Each row is a point. Any point is a mix of the corners, with weights that add up to 1. It lies inside the corners' shape when no weight is negative. Say inside or outside, and name the corners with a negative weight.

Corners:
(1): [-17 -34  27]
(2): [95 30  0]
(3): [-61 -47 -31]
(4): [-23  16   3]
Points:
[23 17  2] => inside
[-19   2   7] => inside
[-31 -30 -22] => inside
[26 21  6] => outside (3)
[-53 -42 -27] => inside
[-14 -40 -16] => outside (4)

Corners:
(1): [ 15  -5  27 -10  36  31  30  29  -6  37  14 -16]
(2): [-26 -31  66  60 -19  13  90 -40 -16  20  -2 -13]
(3): [ 22 -22 -12 -20  10  -1 -39  25 -16 -24  31  -9]
(4): [ 81  29  14 -55  44  12 -12  -8  13 -10  22  -2]
(5): [-18 -16 -16 -14  11  66   9   1  22  55  -1 -95]
(6): [ 32 -44 -12  31  -6   0   3  26  33 -35 -39  39]
(7): [  0 -30   7 -41 -11 -40  -4   6   3  40 -11   5]
(8): [ 15   5  -9  -9 -13  38 -42   3   8  29  28  15]
(9): [ -2 -25 -31  24  38 -14 -47   4 -10  35  19 -37]
(10): [ 11  48 -15 -31 -15 -31 -45  21 -23  13  -7  26]
(11): [-50  11  39 -20  40 -43 -46  -4  -4  24  23  -1]
(12): [-27 -20 -20 -11  24  14  57 -16  -7  29  10  -5]
(13): [  3  12  23   1  14 -51  42  -1  17   3  58   3]
Points:
[ 24 -11   3 -45  44 -10   8  19  23  -1  17 -21] => outside (2, 8, 9, 10)
[  7   7 -11 -26   7 -17 -30   6   1  11  16   5] => outside (1, 2)
[ 15  -5   3 -16   7  -4 -20  12   0  10   9  -6] => outside (12)
[-18  13  32 -23   7   5  24 -11  14  40   3   4] => outside (3, 9)
[ -2  15   0 -10  28  23 -14  -1 -19  18  53 -41] => outside (6, 7)
[  0  -8   5 -15  18 -10 -26  10  -7   2  21  -6] => inside
[ 30  31  41 -45  -1  17 -29   8   4  19  33  -5] => outside (6, 9, 12)
[ 1 -3  8 -8  6  0 -9  2 -5 21  3 -3] => outside (13)

Corners:
(1): [ 25 -12  47   0  -8 -12  -8   5   8  -9 -32 -62 -49   7  13 -27   0 -44
 -28  12]
(2): [-25 -47  35 -20   4 -52 -59   2  -3  58  22  13   4  31  21  38  -5  -9
  69  14]
(3): [ 36 -10  26 -18 -36   5  28  -1  15 -25  19   4 -69 -38 -89 -17  22 -40
  37 -14]
(4): [ -9 -25  11  -7 -67   7   4  12 -11   2  -7  25   1  25 -11  -3   7 -15
   9   4]
(5): [ 67 -38 -24 -26 -29 -60 -43   4 -16   6  24   1 -43 -20  42  31  13  24
  28 -20]
(6): [ 13   3 -37  41  -5  35 -26  34  23 -64 -12 -37  62  11  11  19 -47 -52
 -17  16]
(7): [ 55 -17 -38  -3 -19   9  19  50   1  33 -14  33  -5   3   5 -21  -2   6
 -12  23]
(8): [ -8 -16   9  16 -42 -20 -29  29  21 -17  59 -43  -5 -10 -33 -23  65 -42
  14   0]
(9): [  0   3  18  45   1  12 -11 -48 -12   0  34  29   5  18 -53   2 -17  15
 -13 -16]
(10): [-30  33 -22   5 -16 -24  26 -13  16  11  -4  23 -67  37   3 -24 -95  16
  18 -35]
(11): [-27  31 -25 -18  66  14 -32 -46  21 -17 -11  33  10 -21   5   8  47 -30
  24 -36]
(12): [  4 -11 -13  39  39 -70  23  -2  19 -23 -19  35   6 -14 -22  -5  -2 -85
 -27 -35]
(13): [ 39 -49   1  -7   9 -56  31  -9  -5  11  47 -12 -17  50 -19 -16  15 -32
  45 -31]
(14): [ 30  14 -22 -35  -7   3  15  16  35 -13  39  36 -35  51 -21  22  13  31
  -2 -16]
(15): [-30 -31 -49   0  -9  16  14 -15  26 -27  33  17  28 -41 -33  -8  25  30
 -15  15]
(16): [ 47  68 -23 -29 -17 -14  33  12 -17 -26  15  -4  24  20 -22  16 -41 -15
  12  -3]
(17): [ 18  27 -31  -1   9  -4  -3 -34  44  33  21   2  40  27  -3  43   6 -13
  -6 -40]
(18): [ 54  34   4   0 -41 -28  -5   8  50  -3  -5  75  34  39 -12 -30 -20  30
 -11 -18]
(19): [ 26  16  22  48  10   1   5  40  33   1 -21 -24  46  14  47   5  28  23
 -40 -33]
(20): [ -7   7  -3  20  -5  -4 -31 -26 -11 -40 -24 -48   7  10 -79   8  21  -9
  20   8]
(21): [ 14   6 -22  56 -23 -12  24 -13  23   3   7   6 -29  -2  37  27 -10   7
   0  48]
Points:
[  9 -19 -10  15   2 -29   1 -14  41   5  34  44   7  -8   0  -7   4 -11
  17 -34] => outside (1, 4, 7, 14, 16, 20)
[ 15   1  -8  -1 -11 -10   3   5  17  -3  15  10  -4   7  -3   2   2 -10
   4 -11] => outside (20)
[ 30   2 -11  -7 -11 -13   3   3  17  -2   6  -6 -10  14  -8  10  -9   8
  11  -5] => outside (4, 8, 9, 11, 12)
[ 20  14 -21   6   4 -16   5  -7  13  -3  10  17   3  13 -11  11 -13   7
  10 -21] => outside (1, 4, 8)
[  7   5  -5   1   9  -8 -10  -3  17  -3   4  10   3   7   3   8  14  -5
   7 -17] => inside
[  3  10  -4  11  -8  -4   9   1  20  -8   4   6   0  16 -21  -9  -9 -16
   1  -8] => outside (5)

Corners:
(1): [  4   9 -77  35  42  16  29 -29  -7  -9  28 -39 -35   3   6   7  10 -25
  49  -2]
(2): [-15 -35 -38 -21 -30 -12 -10  -9 -10  -5 -38 -24  31 -29 -33  12 -19 -52
   0  41]
(3): [-28 -41 -28   4   7  14  61  18  -3  61  45  10 -13  28 -29  -1 -36  39
 -25   3]
(4): [ 62 -26   0  12 -38  13  57  -2 -36  37  57 -17 -11  50   0 -41  25   4
  17  37]
(5): [-55  46  38 -45 -24  -4  30   4  69 -34  -6  -6  41  19  -5   9  -8  36
 -26  -2]
(6): [-45  -6  22 -26 -19 -91 -27 -21  55 -41  19  34  69  -2 -71  37   3  24
  -2 -32]
(7): [-55  33  46 -41 -42 -68  17 -69  48  -9 -28   3 -13 -21 -68  31   5  -4
 -50 -32]
(8): [ 64 -37 -38  47  14 -12  33  20   2   9 -29  -8 -36 -10  13  58 -13  -9
  26  41]
(9): [-18 -40   0  40 -26   4  42  45 -22  24  32 -20 -18 -31  42   0  -4 -37
  34 -33]
(10): [ 10   8  -2  14  48  -4  33  12  27  66  36   4  20  23  15   0   4 -68
 -12  -3]
(11): [  0 -60 -30  -4   6  10  35 -24  38  61  46 -30 -30   4  57  30  26 -25
  52  49]
(12): [-18  32  -2 -35 -53 -45 -27 -15  86  32 -40 -12  23  -6 -58  -3  -9  25
   7 -60]
(13): [  3 -12 -17 -10   4  26 -10  42   3  24  49  22 -79  25   3  -1   0 -34
  30  36]
(14): [ 26 -17 -28   7  35   4   8  38  -2  33  34 -47 -25 -72  -4   8  62  -1
  12  31]
(15): [ 24 -75 -47 -11  13  23  31  16 -18  19  -2   9 -30  40  42 -39  54  -6
 -35  -3]
(16): [-36   7  47 -10 -12  37 -19 -50  35 -13 -36  38  44 -25 -60  44  17  22
  18 -33]
(17): [-15  31  14 -73 -33 -38 -42 -34  10  -6 -21 -24  46  -5 -39  95 -12  31
 -27 -62]
(18): [-46  -2 -23  56 -35  -7   6  16 -18  60  32   4  -9  56  41 -11  43  25
 -37  36]
(19): [-26 -12  49   2  -9 -34 -61 -46  42 -30 -23 -48  24   0 -39   6 -40  13
 -42 -32]
(20): [-30  26  33 -55  17 -75 -45 -51 -12   2 -49  19  34 -39 -24  -3 -38  40
  32 -25]
(21): [ -2  30  -4 -15 -49  -3 -25 -46  53  -4  37  49  33 -34   0  -3 -25  29
 -41 -31]
Points:
[-28 -12  -6 -26  -1  -5  42  -1 -26  25  45  12   0   9  -1   0  37 -13
   9  19] => outside (8, 12, 19, 21)
[ -9 -12 -14   2   0  -6  17   0   8  24  15  -6  -6   0 -11  11   2   8
  -4   3] => inside
[-20  -5 -11  -5  -3  -2  10  -8  17  15  24  -1  -2   9  -5  -8   9  -4
   0  -2] => outside (8, 17)
[ -3  -6 -11 -11 -12 -11   0  -1  18  15   0  -4  -4   1 -14  16  -2  -2
   3  -3] => inside

Corners:
(1): [ -1  15  58  -1  12 -20  -5  13  22 -42 -26  35   9  -8 -16 -37  42 -16
  76  15]
(2): [-14  43 -35  33  16 -17  53  12  -8 -35  -9  21  76 -12   8 -14  44  20
   3  40]
(3): [ 22  13  39  47  25  17 -23 -21 -31 -21 -58  -1  31  22 -26  16  -5   3
  12  -5]
(4): [-95   5 -43   7   5  29  24   3 -17 -16  24 -22  11  84  -3 -15  19  -8
 -33 -10]
(5): [-13  -9  39   4   1  27 -21  -7  44 -25 -49   5 -18  -6 -20  20 -37 -27
  23  31]
(6): [  7 -20   1  38  -4  48   7 -25 -35  21  35  33  -4 -26  63  -1  -3  11
  -4 -40]
(7): [-32 -20 -27 -10  18 -30   2  50  -9  -6  21 -19  39 -12  38  12 -33 -77
  17   4]
(8): [-12 -31  -2 -38 -19  32 -21  16  38  14 -23 -14  -5  18  10 -47 -42   6
   4 -53]
(9): [-20   8 -36 -14  14 -40   7  27  27  13  38 -78  13  24  14  22 -19  15
  45 -42]
(10): [ 12 -36 -11  13 -52 -50 -22 -21 -18   1   3 -18  33 -34  52  33  11  20
   9  10]
(11): [ -1 -12  49 -12  47  35 -23 -34  28  48 -28  41 -49  85 -28  74  31  -2
  30 -10]
(12): [  9   4  -1  31 -16 -15  -1 -25 -15 -21  24  48  -8 -35  24 -25  15 -36
 -37  -8]
(13): [-52  22  52  27  25 -26  17 -11  -8  12  -7   1  33 -24  11  16  -7  27
  -8 -37]
(14): [-19  -1 -38  27   9   9  -5  18 -67  36 -24 -25 -12   3   1 -19  17  45
  -1 -14]
(15): [ 27 -18  40  83 -15  12  26 -54 -16  15 -39  15  45 -29   4 -56   6   4
 -55   4]
(16): [ 25  -9  -5  -2 -16 -16 -23  -7 -50  21   3 -50  59 -94  16  27  13  33
  -9 -28]
(17): [-26  10  27  -9 -25   2 -14  -8  14  31  47  13  30   0 -28 -10 -16  24
  50  23]
(18): [-13 -66   9  26 -25 -38 -38  34  69 -17 -33 -57  44 -13 -15  23 -22  -2
 -24 -25]
(19): [ 19  21  26 -22 -18   8 -12  27 -14  14  13 -37  18   2  13  15   6  15
  -8  50]
(20): [ 17  -4 -22  -4  15   3 -58 -24  -5  14  23   6 -39  36  74   0  58  -3
  -5  57]
(21): [  9 -54 -13  15  85 -18  27  -5   2 -71 -61  -5  -3  39  27 -15   5   3
 -47  -5]
Points:
[  8  -4  15  13  15   5  -1  14  -4   0 -21 -11  15 -13   7   1 -13  -5
   1 -15] => outside (4, 10, 17, 20)
[  4 -17   3   5  11 -16  -1   0   1   9   1  -3  11  -8  23   5   9   7
   5  -9] => outside (3, 4, 5)
[ -6 -20  -7  20   3   7  -7  -6 -17  -2 -20 -11  15  -3  24   3   3   0
 -34  -6] => outside (1, 9, 17)
[ -5   5   3   7   6   6  -3  -8 -16   5   4   2   6   0  19  -2   9   3
   4   1] => outside (18)
[ 21  -6  10  31 -12 -11  -5 -15 -13  -4 -10  -5  27 -37  23 -18   9  23
 -11   4] => outside (4, 7, 11)
[-15   3  24   3 -17  29 -20  -6 -28  31  -2  -3  14   1   5   2   0   6
  14  14] => outside (2, 9, 12, 18, 21)
[  0  -2   6  14   3  -1  -6  -4 -13   4   3  -5  15  -6  18   9   8   4
   1   1] => outside (8)
[-19  24  15  -5   2   4 -17   3   7  16  -7 -23  20  14 -23  11  12  38
  29   2] => outside (6, 7, 10, 12, 15, 21)
[ -2  -8   7  -6   3  -5 -15  -1   7 -10  -3 -14  17  -5  12  13   8  10
   7  -9] => outside (7, 14, 15)

Corners:
(1): [ 22  22 -45   4 -29  -2 -31  -8  22 -17 -15   8   1  25  -1  46  13  -9
 -29  23]
(2): [-57  27  47  12  14 -16  39  -6 -16 -15  18 -15  27  -2 -16  -6  -9  18
 -28  -2]
(3): [ 23  36 -22  47  21 -35 -30   0  17   2  -3  18   5  10 -15  39 -25  -6
 -37 -14]
(4): [ 54 -31 -16 -49  19  42   1 -31  37  31  36 -48 -32  46 -37  21 -14 -37
   9 -58]
(5): [ 52  24 -24  64  34  14 -36 -34  14 -21 -53   2 -10  46 -28   7  36 -17
 -11 -14]
(6): [ 56  -3 -41 -21  40  19 -14 -12   2 -60   1 -43 -20  11 -37  16  -5 -33
  17 -41]
(7): [ 75 -16 -13 -18  25  -5  29  53  12  17  17 -19 -13  48 -27 -26  -5  30
  26 -66]
(8): [-18 -11  51 -31  46  -5  29 -12 -51 -23  -9  16  45  -8  50  26  40  21
 -13  -3]
(9): [-45 -55  25 -24 -12  -1  13  -2 -12 -14   9  47  -3  35  20 -35 -16  -2
 -10  -6]
(10): [ 70  24 -62  66   4 -10 -21 -16   1 -12 -17  25 -35  16 -27  45  18 -11
 -18  28]
(11): [-38  -8 -30 -57  42 -44  74 -41   7 -20  21  -1  46  -4  37 -17 -31  -2
  10 -33]
(12): [-52 -27  32  10  -7  12   7 -24 -13 -36   8  -1  21 -36  61 -47   5  36
 -31 -20]
(13): [ 29  10   3  66 -22 -37 -21  11   5  -6  -9 -18   4  31  15 -27  66 -26
 -35   2]
(14): [ 18  -1   8  23 -33 -28  12  -7 -39 -44   9 -10   9  33  16  -8 -22  18
 -15 -24]
(15): [ 68  -3  -3  37  22  54  -6   8  29  14  62 -10  23  66 -18  22   4  -8
  47 -19]
(16): [ 95  23  -2 -38   6 -15 -41 -18  49   4  22 -28  21  45 -64  37 -13  -9
  35  41]
(17): [ 17  47 -60  42  27 -35 -40  19 -20  35  -2  -5  -6  39  11  26 -27   5
   3   4]
(18): [ 41  -6 -30  15  41 -10 -46   2  15 -33 -12 -32 -34  48  43  -4   3  25
 -27  -6]
(19): [-51 -46  52 -22  11   0  44 -11 -19  -5 -21 -11  48 -18  16  -4 -40  12
 -30  13]
(20): [-65 -27  19 -14  -6 -34  56   5 -11   3 -13  14 -23 -25  25   9 -30  12
  12 -36]
(21): [ 31 -20 -24   2  21 -18 -33   3  13   5  23 -17  10  39 -42  39   3  24
  10  -9]
Points:
[  6  -6  -6  27   5   7 -21  -6  -7 -18  -3  -8  -6  25   9  13  11   3
 -16  -1] => outside (3, 7, 11, 16)
[ -1  -3   3   9   8 -10   3  -7   1  -5   3  -1   9  16   9   2  -4  10
 -11  -6] => outside (6)
[ 32   4  -5  21   6   1 -17  -2   7  -7   5  -8  -6  33 -11   8  12  -2
  -6 -10] => outside (11, 19)
[ 23   8 -13  14  20 -12   0  -7  -2 -12   5  -1  -6  22   6   4   0  -1
  -1 -17] => outside (1, 19, 21)
[ 15  -8  -1  -3   8 -21   7 -15  19 -11  21 -17   9  19 -22  13 -20 -13
  -5  -8] => outside (1, 5, 7, 8, 12, 17)
[25  4 -6 13 17 -6 -6 -7  2 -8  1 -6  9 27  0  9  9 -2 -2 -7] => inside
[ 30   0 -11   9  12  -2  -8  -7   2 -11   6  -9   4  28  -5   9   0   1
  -7 -11] => outside (20)
[ 12  -2 -13  -5  22 -10  -3 -11   4 -10  -5 -11  -2  15  -2   8  -2  -2
  -9 -12] => outside (14, 15)

Corners:
(1): [ -9 -15  18  27 -19 -70   7  40 -28  -4  65 -22  -9  60 -20  -3  10 -22
   4  44]
(2): [  0 -30  -4  24 -44 -47  15  39   7  -7   8   4 -20   0 -44 -20 -46 -16
  16  -7]
(3): [  2 -48 -15 -15  -3  -2 -24 -28  26 -24 -15 -23  41  10  27  18   5 -48
 -22   9]
(4): [  3 -13  22  27  15 -28 -34   1   6 -53  -2 -19  16  30  55 -95 -19  14
 -33 -36]
(5): [  9 -35 -31  -7  -1   4  30  -1 -18 -24  27 -22   7  -9 -55  11 -35 -24
  22 -49]
(6): [ 28  14  64  30  32  54 -20   3  21 -48  -9 -12  11  -9 -48   3 -36   9
  19  38]
(7): [ 67 -35 -37  20   8  40 -48 -33  23 -59  14 -17  -3 -13 -43  -1 -52  26
  12 -23]
(8): [ 14   6  11 -14  16  56  41 -17  13  51 -15  18 -16  37  54   9  19  -2
 -29  64]
(9): [-22 -65  28  46  12  34  56  -2 -13 -21  14  14  18 -31   1   0   7  10
  23  57]
(10): [ 16 -23  25  58  -4  -3  30 -11  15 -25  -5 -10 -12  27 -49  20   5  19
   2  44]
(11): [-16  10  -9 -47  34   3  -1 -19  22  10  24 -14  -8   6   6  -6  31  19
  -7  -3]
(12): [ 30  50  16  -9 -17  14 -82 -41  23 -32   1  17 -28   5  39 -30 -35 -72
 -24 -11]
(13): [  7  27  -7  40  36  32  -6 -55   9  -6  12 -18 -24 -31  43  22 -29  14
 -11  63]
(14): [-21  28 -43 -16  31 -65 -39  26 -24 -31  -1  59   7  22  -3  21   9  -3
 -29  26]
(15): [-41 -16 -32   2 -14  60  16   4  17   8   4   9  -9  15  40 -20   6 -92
  36  -4]
(16): [ 24  38 -42  19  20 -17 -73  42  21 -58  31  41  34 -18  44  41  34  30
 -16  -5]
(17): [-13  38 -16  18 -71  50 -47  48 -14   0 -82  54   7  16  50 -11  41  -1
   9  32]
(18): [ -1  34 -33  52  15  -6  20  14 -15  19  71  18  25 -35 -35 -33  15  17
  40  29]
(19): [ 25 -23   0  15   1  42 -53 -19  45 -39 -22 -35 -25 -31  10 -34 -34 -32
 -50 -71]
(20): [ 63 -18 -30 -12   8  10 -24  10  11  36 -17  52 -26 -12  52 -17   4 -21
  25 -19]
(21): [ 14  34  10 -35 -34 -24 -44  73 -41 -66 -44  -1  13  -3  17 -59  17 -52
 -30   7]
Points:
[ 17 -24  -8  -8 -15  23 -17   8  13 -14   0  -2  -3  11  23   3  17 -31
  -7 -12] => outside (2, 4, 6, 13, 14, 18)
[  8  -3  -2   5  -7  -8 -14  16   1 -24  -1   0   0   4   4 -25  -8 -12
  -5   1] => inside
[ 10  -8  -4  11  -2   9  -8   1   3 -16   1  -3  -4   2  -2 -17 -11 -16
  -1   4] => outside (16)
[  9 -17  -5  18  -2   5 -11  12   2 -41  -9  -8  19 -13  -8  -7  -9   1
 -12   6] => outside (1, 11, 12, 15, 20)
[  7 -16 -16   7 -14 -12 -21  21  -1 -25   7   8   8  10  13 -27  -6 -24
  -3 -13] => outside (6, 10, 11, 13)
[ 17  -5   3  13  19 -15 -12  12   2 -25  15   1   7  -7   5 -12   3  13
 -11  18] => outside (5, 12, 15, 17)
[10 -9 -7 13  2 16 -9 -2 15 -7  5  8 -3  3  6 -7 -3 -9  1  0] => outside (13, 21)

Corners:
(1): [ -6   2  -6  11  -6  23   8 -21  -7  -3  13  -5  -1  18  12  22  -4  -6
 -12  -2]
(2): [-24  65  24  12  12 -17 -10  11 -16  -7  24  28  34  16  19   6 -14 -22
 -17   7]
(3): [ 17  -5   5   3  -5 -11   0   7  24   6  -3  -6  -1   1 -40  -9  13 -12
 -18 -17]
(4): [-20 -25  19 -50 -17 -28  17  -9  -6 -10 -13 -11  41  -8  -6 -19 -11  -5
 -17  -7]
(5): [-18  -7   6  19  -5  -7   2   1 -11 -30   9 -18 -18  25  22 -13  -8   8
   4   1]
(6): [ 22  -3  -5  10  13  -2  23   2 -15   6  15  -5 -18  18   0  -3  -3   7
   6  -7]
(7): [ 14   0  11   1 -10  -3   9 -20  -3  -9  -9  26  -5 -18   8   6 -13  -6
 -17  -4]
(8): [-15  22   8 -18 -11 -16  19 -10 -10 -21   3   6 -29  26   6  -5  15  23
  -6  -6]
(9): [ -6 -16   9 -31  24  28  14 -28  16 -12  24  -5   5 -44  12 -35 -10  -3
 -18  -6]
(10): [ -4  16   7  13  -5  95  -7   0 -13 -12 -20  -2   6 -50  13  -5  -1  11
  -8  19]
(11): [ -9  -8  -5   4  -6 -19  -4  15  12  -5  24  -3  -8  49 -21   8  45 -13
   4  32]
(12): [-19 -20   3  -9   8 -25  -7  -8  29  -2  12 -11  -1   1 -18   4 -17  -5
  95   6]
(13): [-12  13  -6  10  43  12 -10  -9   1  -1  -3  18 -24  30   8  -1 -17  -7
  -1   3]
(14): [ 37 -15  -6   9  -9 -17 -13  -1  17  -8  -7 -23   7  14  -5   6 -14  18
  16  12]
(15): [-12  12  11   7  22  -6  12 -22  31  44  -6 -11  27 -14  24  -1 -13  -4
  -4   7]
(16): [ 22 -26 -41  14 -10 -21 -43  -4 -14  -4  15 -18   5  -2  11   0   0  33
   8  15]
(17): [ 19 -31 -27 -20 -16 -31  -8  10   4  -5  -3   5  -1  12  14 -39  25  16
 -28 -16]
(18): [  0 -19 -30  -9  32 -24 -22  28 -14 -16  15  -1 -24  28  12  14 -10  22
  -1 -14]
(19): [ -1 -29   5   8  14  -6  12  -7 -16   2 -11  43  38  22   2   5   0   3
 -19   0]
(20): [ 26 -16  29   8  -3  47 -16 -31   6   0   5 -16   8 -47  37   4  -6  15
  -6   5]
(21): [-11 -15 -37  10  35  -6 -11  -7  -2 -16 -10  -8 -31  20   8   3  28  -3
  39 -11]
Points:
[  2   0   5   0  -3   8   3  -9  -2  -6   4   2   3   1  10  -7   1   3
 -19   3] => outside (12, 18, 21)
[ -5   4   6   0  -6  -3  -6   1  -6  -8  11   0  20   7  12  -3   2   4
 -22   6] => outside (6, 7, 12, 13, 21)
[  2  -6  -2  -9  11  -4   5   2  -2  -1  -2   7   6  10   3 -10  11   5
 -15  -4] => outside (1, 5, 7, 12, 16)
[-5 -1  1  3  4 -1 -4 -5  1 -6  6 -3  1  2  7 -1 -5  3 12  4] => inside
[-5 -7 -9  0 17 -2 -4 -2  0  0  4  0  8 12 -1  4 -3 -2  6  3] => outside (5, 7, 8, 17, 20)
